Each point is reached from the start by the listed moves, each made once or not at all, plus a little noise. Say if it took an odd or an even number of moves. Then give how often each move was made.
In the rows, zero is written as 128.

Moves:
(1): [105  95 112]
(2): [111 160  92]
Start: [131 126 113]
Points:
[110  95  98] => odd (1, 0)
[132 125 112] => even (0, 0)
[ 91 128  64] => even (1, 1)

Moves:
(1): [107  99 119 113 131  97 134 130 129 122 133 152]
(2): [143  84  87 173 158  86 106 158 163 113  92 128]
(3): [133 106 136 116 148  94 116 124 128 129 108 169]
(4): [134 150 123 124 117 149 100 123 117 135 128 107]
(5): [107 125 129  82 155 130 119 128 115 156 178 147]
(6): [136 164 131 119 111 160 170 119 127 147 108 123]
(7): [182 128 103 180  98 162  95 120 103 126 126 139]
(8): [127 126 123 142 123 158 150 106 164 106  92 138]
(9): [127 121 126  97 131 126 147 116 156 140 147 125]
Start: [103 129 136 103 113 128  96 141 112 123 107 138]
Points:
[ 95 133 131  78 103 126 147 137 114 138  93 155] => even (1, 0, 0, 0, 0, 1, 0, 0, 0)
[100 122 102  93 157 123 112 156 133 160 100 151] => odd (0, 1, 0, 0, 1, 1, 0, 0, 0)
[ 82  67  96  64 182  60 105 153 136 150  88 214] => odd (1, 1, 1, 0, 1, 1, 0, 0, 0)
[ 97 120 133  24 146 139  85 102 153 149 121 181] => odd (0, 0, 1, 1, 1, 0, 0, 1, 1)
